Each row of a before or after table is a point. The points were changed in one or more steps. Then noise was added and the rows were shuffled. The steps act on how far a point lies along the listed directions, d1 being the first. Name the steps. A step turns or swaps two directions, mirrors them in a line or flattens them onto one, adds a multiple of one to another, or multiplies one. Angles are multiples of 10 degrees, from the lower direction toward the higher: turns from -170 to 170, lines from 10 to 170 but not 90. Use the fewest steps. Two steps may share a direction if one is a turn and the other turns, adds or multiplies; they go together, in the order done. Otherwise the lowest direction goes first.
In the rows, zero is written as 128.

Directions:
(1): [106 175 176]
(2): [183 111 169]
(3): [166 178  97]
Before, 9 rows:
[[140 136 114]
 [ 95 117 130]
 [114 105 141]
 [117  64 151]
 [201 162  71]
 [122 154 184]
 [198 158  72]
 [206 178  93]
 [194 122  96]]
After:
[[110 106 139]
 [ 86  75 127]
 [163 192  60]
 [129 108 156]
 [176 169  53]
 [ 89 165 158]
 [142 135 114]
 [173 166  54]
 [140 138  59]]
Steps: multiply d2 by -1

Directions:
(1): [ 93 149 114  70 106 100 102 207]
(2): [171 188 128 109 115  66  93  80]
Before (14 x 8):
[[138 128 117 124 125 115 125 111]
 [141 190 143  80 112  75 101 123]
 [133 141 130 109 131 139 142 120]
 [197 162 154 179 152 118  99  39]
 [154 120 112 142 112 114 129 102]
 [114 132 145 108 114 142 105 152]
 [170 220 142  97 108  34  71  75]
 [ 71 146 140  72 104 133 117 216]
 [ 99  66 124 170 144 206 184 134]
 [ 91  78 121 147 125 185 156 170]
 [138 130 129 158 130 113 127  76]
 [124 155 120 128 129 112 140 134]
 [ 85  82 124 136 124 167 166 193]
 [117 109 137 156 114 141 130 111]]
After, 14 rows:
[[132 165 118 125 127 103 135 126]
 [134 159 145 100 108 116  90 131]
 [168 228 143  69 105  36  80  95]
 [133 234 140  45  84  41  65 146]
 [ 92  81 120 147 124 183 154 168]
 [134 123 117 126 126 122 127 115]
 [139 101 111 149 118 135 141 119]
 [101  88 136 164 119 163 144 128]
 [180 237 141  91 105  17  61  61]
 [132 139 131 109 132 141 142 121]
 [ 69  24 125 183 154 248 209 168]
 [100 104 124 130 119 143 154 175]
 [111  92 130 170 137 153 148 107]
 [142  83 154 203 169 200 145 101]]
Steps: add 1.5 times d1 to d2

Directions:
(1): [133 170 103  87 156  93  22 119 128 134 178 140]
(2): [153  85 136 125 168 166 103  58 102 172 115  50]
(3): [140 133 180 215 174 125 103 163  88  75 157 109]
(4): [ 94  97 208  79 145 149 132 136 201 110 177 112]
(5): [123 111 112 172  38 164 109 132 128 162 208 113]
(6): [142  71 114  65 123 164 133 143  48  75 156 157]
Before:
[[ 80 178 101 136  63 114 122 183 166 132 149 191]
 [115 189  99 217  81 129 159 122 161 177  87 123]
 [160  94 178 129 209 122 137 129  84  51 120 117]
 [125 142  26 101 143 101  57  67  75 159 100 140]
 [163 101  93 193 124 147 161 149  29  90  57 171]
 [111 124 124  80  72 103 233 177 154  97  91 200]
 [141 148 143 135 206 159 144 144 104 112 107 127]
 [142 205  76 144 142  61 102 110 146 162  77 106]
 [ 98 132 129 130  81 147  82 130 157 152 181 148]]
After, 9 rows:
[[ 94 108 175 128 211 123  37 112 121  84 188 103]
 [179 115  82 111 165 107 151 100  53  99  63 142]
 [101 138 112 127  72 146  85 124 152 161 169 152]
 [149 156 108 129 189 155 149 134  93 130  84 136]
 [125 183 173 162 187  75  89 140 179 114 135  81]
 [101 113 173  90  92 110 225 193 170  72 118 187]
 [100 171 178 233 115 141 147 146 185 139 133 105]
 [148  84 170 209 159 160 151 171  55  52 104 151]
 [ 74 172 133 142  78 117 117 194 175 117 167 181]]
Steps: mirror d3 and d4 in the line at 140 degrees

Directions:
(1): [133 186 176 176 150 127 153  78 130 113 182 189 111  81 103  90 116 164
 105 102  22 181 115 116]
(2): [ 69  79 220 110 138 133 109 139 145 128 107 118 207 151 122 143 186 136
  55  54 125 163 131 166]
(3): [ 55 122  72 114  98  69 131 116  56 164 145 179 135 186  82 125 188 117
 131 109  91  99 151  58]
(4): [ 56 170 112 140  94  73  99  86  81  84  84  90  93  33  92 148 116  95
 115 106 156 132 128 189]
(5): [146  96 114 163 169 113 179 212 104 112 113 159 102  97 117 131 150  84
  54 127 117  71  24 130]
Before:
[[ 94 137 153 147  93  83 109  91 112  98 108 111 109  63 104 131 100 134
  119 117 109 162 129 157]
 [ 80 176 123 157 132  99 128  69 104 134 166 152 114 116 139 102 106 131
  154 109  85 151 146  80]
 [ 81  69 102  92 117 129 104 154 111 185 150 138 167 221 118 144 191 118
  112 127 119  96 137  91]
 [ 99 120 158 140  91 135 124 105 132 122 116 117 144 131 118 141 155 152
  100 114 128 157 141 153]
 [187 107 204 147 153 172 123 140 185 111 138 135 158 146 170 148 132 166
  113 111 119 170 130 168]
 [ 75 114  91 110 108 104 138 109  73 164 135 186 166 193  92 133 194 144
  143 112  69 129 156  57]
 [218 183  77 188 176 116 198 146 124 121 173 215  48 115 121  76 105 130
  144 169  42 108  48  62]
 [139 152 109 158 123 114 128  79 122 106 156 135  97 118 117  99 127 138
  147 139  79 145 144 110]
 [150 151  52 157 120  81 166 146 102 154 162 178  65 134 104 131 119 111
  159 166  79  83 121  69]
 [172 126  86 156 134 108 124 131 129  96 136 141  59  95 137 135  96 121
  120 180 124  95  89 120]
 [ 76 129 174 136 140 119 120 119 102  73  85 108 148  54  91 137 133 130
   80  74 125 137 102 170]
 [135 176  38 129 109  89 131  97  63  78 129  98  57  68 113 127  90  85
  147 152 151 114  97 127]
 [192 155 141 174 180 146 192 139 128  94 175 207  67  72 123  91  97 103
  122 165  41 125  56  82]
 [ 96 151  91 151  93  78 125 107  76 148 132 139  96 108  98 127 136 108
  137 157 102 122 135 111]]
After, 14 rows:
[[157 148 170 137 119 144 106  84 156 122 163 156 145 160 144 135 125 183
  161 118  90 182 184 130]
 [ 39  48 177  64 118 112 103 133 110 142 113 138 210 209 116 149 215  91
  107  82 132 131 168  98]
 [ 82  95 177 147 164 127 133 156 142 116 111 102 154 110 172 130 129  99
   76  86 159 135  85 146]
 [172 124  88 163 162 144 158 175 121 148 173 159  81 115 126 121 123 112
  100 171  76  81  53 108]
 [ 97 112 163 141  98  92 109 105 123 103  98 103 126  85 112 133 106 131
  108 109 121 160 125 156]
 [111  98 128 145 121 103 123 172 106 134  92 109 128 108 122 145 150  87
   80 144 147 107  91 152]
 [136 148 148 165 106 143 145 102 137 114 129 135 108  92 117 126 124 156
  105 135 107 158 114 151]
 [105  57 106 113 129  95 139 209 131 156  90 117 145 174 121 181 174  82
   92 121 164  74 111 130]
 [121  76 153 130 138 128 112 136 149  98 103  90 151 138 134 132 166 114
   94 109 150 133 120 156]
 [ 91 101  69  76 105  99 101 133  78  97  96  56 131 134 121 160 139  78
  119 122 201 110 119 151]
 [ 82 165 141 137 129 114 121  80  89  88 121 141 132  76  82 115 125 152
  122  90  84 147 139 120]
 [ 57  38 137  74 129  93 111 176 120 169  78 121 210 246 125 146 232 110
   91  75 167 107 127 109]
 [ 94  74  97  98  95  94  79 123 120 126 110 111 133 178 135 160 157 124
  122 139 165  99 149 119]
 [163  96 128 163 177 140 186 195 118 110 105 169 128  93 123 137 146 109
   64 130  95 105  34 132]]
Steps: mirror d1 and d2 in the line at 40 degrees; swap d3 and d5; multiply d4 by 0.7
